Every row gives one point. Each copy is the shape, with its points in the same order, turned, moved and blurred by noise. Say if it was mirrored as well.
(in the rows, 128 means zero)

Shape (5 x 2):
[[125 113]
 [ 94 139]
 [110  93]
 [142 145]
 [ 97 172]]
Copy 1 (5 x 2):
[[142 133]
 [163 165]
 [165 120]
 [117 156]
 [144 193]]
Copy 1 is: mirrored
Copy 2 (5 x 2):
[[125 108]
 [ 94 138]
 [107  91]
 [144 140]
 [102 171]]
Copy 2 is: only turned

Shape (9 x 4):
[[132 157 154 151]
 [122 110 121 151]
 [ 87  74 109 102]
 [142 122 172 138]
 [161 128 143 114]
 [144 158 163 130]
 [162 138 123 122]
 [122 113  85  71]
 [105  80 111  99]]
Copy 1 (9 x 4):
[[101 152 151 147]
 [130 112 113 136]
 [163  76 131  95]
 [125 125 167 164]
 [144 159 150 141]
 [109 158 162 153]
 [142 171 137 130]
 [176 136 135  73]
 [165 106 139  96]]
Copy 1 is: only turned
Copy 2 (9 x 4):
[[135 154 155 143]
 [121 116 115 135]
 [167  81  81 105]
 [138 116 169 134]
 [129 129 162  96]
 [141 153 172 126]
 [118 144 147  94]
 [155 124  91  57]
 [157  88  96  94]]
Copy 2 is: mirrored

Shape (13 x 8):
[[163 135 111 131 148 156 141 121]
 [132 101 107 101 138  91 116 180]
 [101 149 143 156 139 125 135 149]
 [190 145 121  72 110 112  90 176]
 [147 105 126 132  84 100 151 165]
 [131 145 125 179 141 130 157  80]
 [141 109 128 162 121 125 142 111]
 [145 133  88 120 120 166 132 185]
 [157 149 119  74 129 180 144 129]
 [ 59 124 145 128 112  76 126 136]
 [125  92 149 172 152 133 109 104]
 [111 147 167 120 145 104 157 145]
 [135 122 150 140 134 118 113 151]]
Copy 1 (13 x 8):
[[166 123 116 119 148 169 111 128]
 [149 128  94  76 137 103 138 180]
 [102 136 125 108 167 123  81 152]
 [211 151 105 107 112 128 130 208]
 [139 105 119  77  89 120  95 166]
 [129 127 137 123 152 137  75  78]
 [138 100 127 120 126 130 100 116]
 [150 135  72  96 130 174 104 175]
 [179 157 131 106 124 200 136 155]
 [ 77 153 138  94 124  72 115 150]
 [119  88 126 151 163 118 116 127]
 [127 141 164  77 158 125 102 160]
 [134 120 127 117 150 123 107 168]]
Copy 1 is: mirrored
Copy 2 (13 x 8):
[[150 116 125 126 156 156  98 112]
 [124  74 139 132 102 158 144 177]
 [119 165 120 137 120 141 137 159]
 [167  75 146  90  64 178  99 145]
 [167  98 127 147  94 128 166 137]
 [124 168 140 158 159 141 122  92]
 [136 129 142 158 137 117 126 115]
 [164  98  75 132 115 170 108 149]
 [148 100  93  73 134 174 106 104]
 [ 73 143 135 138  88 129 184 150]
 [102 132 149 149 150  91 104 136]
 [126 157 146  96 130 147 165 152]
 [131 128 142 124 114 125 119 155]]
Copy 2 is: mirrored
Copy 3 (13 x 8):
[[140 102 122 166 133 171 115 118]
 [123 128 122  86 174 131 109 139]
 [116 172 161 151 143 133 124 117]
 [152 125  93  85 100 172  94 176]
 [112 143 110 107 140 152 181 158]
 [141 142 130 197 122 127 149  83]
 [130 132 117 158 132 157 156  95]
 [ 95 132 119 149 149 175 104 166]
 [131  78 133 162 108 173 104 166]
 [ 97 166 169 103 136  79 158 117]
 [115 141 143 134 132 153 138  57]
 [152 145 183 136 140 124 141 136]
 [133 149 144 114 133 161 122 114]]
Copy 3 is: mirrored
Copy 4 (13 x 8):
[[150 124 118 145 168 144 113 127]
 [ 81  80 129 139 151  97 125 179]
 [105 143 157 149 115 140 136 146]
 [135 114 117 121 177  68  96 207]
 [130  94 115 177 110  86 140 166]
 [135 145 134 162 127 137 128  70]
 [128 115 126 170 120 122 110 112]
 [125 122  90 149 157 150 133 190]
 [175 113 110  93 160 143 119 159]
 [ 70 109 157 117  72 101 140 138]
 [105 110 153 170 119 142  71 104]
 [126 118 183 128 120 116 149 144]
 [114 118 156 153 129 117 102 157]]
Copy 4 is: only turned

Shape (15 x 11):
[[106 142 133  92 140 170 141 135 148 135 149]
 [138 156 119 103 135 160 120 102 114 127 112]
 [141 115 139 179 148 134 142 151 100 116  54]
 [139 125 122 105 110 139 127 109 158  98 163]
 [122 168 157 147 119 178 131 102 167 105 138]
 [101 107  96 194 209 123 153 147 109 140  99]
 [155 100 168 122 139 131 138 115  83  98 110]
 [132 118 138 116 142 151 128 110 182 133 109]
 [118 120 133 118 154 166 100 150 161 113 160]
 [145 115 136 112  96 146  83 138 139 145 171]
 [ 93 146 151 108 145 112 110 113 133 130 127]
 [ 91 121  87 183 156 123 169 111  85 157  92]
 [131 167  62 130 146  70 161 154  80 143 132]
 [ 92 135 137 127  90 169 155 137 164 132 128]
 [154 139 147 112 121 129 140 135 138 167 172]]
Copy 1 (15 x 11):
[[112  88 103 112 126 163 131 146 114 166 134]
 [130  82  88 115 134 134 149 120 126 113 108]
 [183 128 136 171 172  80 137 147 148 121  95]
 [113  92  99 105 106 126 113 135 137 130 177]
 [151  97  82 148 106 171 105 118 169 138 142]
 [144 152 125 195 223 108 139 132  99 158 120]
 [172  65 158 136 136  95 131 131 114 108 139]
 [145  86  89 108 149 123 118 128 152 166 131]
 [113  95  92 115 147 155  77 143 110 153 141]
 [ 97 103 121  94  91 112  75 115 112 146 131]
 [110  93 146 114 162 154 129 100 145 127 122]
 [122 141 120 201 178  98 183 111 127 147 121]
 [100 179 144 119 159 122 196 124  97 101 137]
 [106 102 103 149 108 141 130 159 171 171 138]
 [133 119 136  96  95 144 132 109 108 175 137]]
Copy 1 is: only turned
Copy 2 (15 x 11):
[[132 160 120 111 116 156 127 109 121 144 169]
 [136 167 117 155 130 133 112 107 122 119 118]
 [ 86 105 124 168 118 138 184 127  93 119  79]
 [149 125 126 120 117 131  96 134 134  87 166]
 [118 145 135 133 122 173 122  80 130  74 151]
 [105 125 123 172 163 154 215 166 150 163 111]
 [137 140 136 146 143  92 164 137  75  87 121]
 [153 111 128 120 124 150 129  89 130 130 133]
 [132 135 159 110 135 171 105 138 112 130 153]
 [128 139 179 134  89 118  78 135 127 119 155]
 [112 159 142  99 149 110 124 111 141 131 127]
 [ 91 132  98 190 156 119 202 134 161 151 134]
 [112 166  81 153  99  98 161 189 184 139 100]
 [101 116 118 123  95 150 127  94 137 119 184]
 [157 161 164 119  79 115 136 121 151 121 147]]
Copy 2 is: only turned
Copy 3 (15 x 11):
[[119 160 123 151 124 158 192 129 144 124 105]
 [138 140  91 135 151 147 155  80 148 119 119]
 [153 117 112 116 149 101 122 154 161  64 179]
 [141 147 141 187 126 137 141 106 140 126  87]
 [103 122 136 196 135 146 178  91 167  92 131]
 [109 158 118 128 194 105 135 199 148 121 188]
 [136 132 144 103 139 122 113 113 131  73 112]
 [160 127 151 153 146 141 176 122 177 132 121]
 [122 181 155 167 119 160 155 123 165 127 129]
 [145 148 147 167  90 163 132  85 119 147 130]
 [ 98 135 125 122 121 114 161 107 163 151 120]
 [111 103  82 132 186 107 135 175 116 128 170]
 [138 176  63 133 150  53 134 132  98 152 140]
 [128 110 114 179  97 147 184 144 143 113 120]
 [143 151 150 157 116 123 178  89  95 137 130]]
Copy 3 is: mirrored
Copy 4 (15 x 11):
[[ 96 112 128 116 155 125 141 111 144  84 118]
 [119 140  92 130 134 163 133  90 124 118 115]
 [103 178 118 113  47 152 119 135 147 155  97]
 [149 106 115 130 118 117 140  98 139  78 149]
 [103 120 132 168 101 145 146  91 132  59  96]
 [ 63 206 132 146  95 108 133 147 171 174 133]
 [131 155 127  87  72 132 119  72 124 131 125]
 [131 108 130 148 120 124 122 112 170 112  98]
 [101 125 133 134 130 128 106 112 169  71 152]
 [127  79 138 127 125 151  99 103 123  95 174]
 [105 135 117 137 138 102  98 104 104 107 114]
 [ 65 172 105 142  96 114 162 138 122 193 123]
 [129 193 103 116 147 122 162 176  81 159 168]
 [ 90  83 121 129 108 122 155 135 131  83 105]
 [132 110 176 127 142 146 137 116 112 113 146]]
Copy 4 is: mirrored
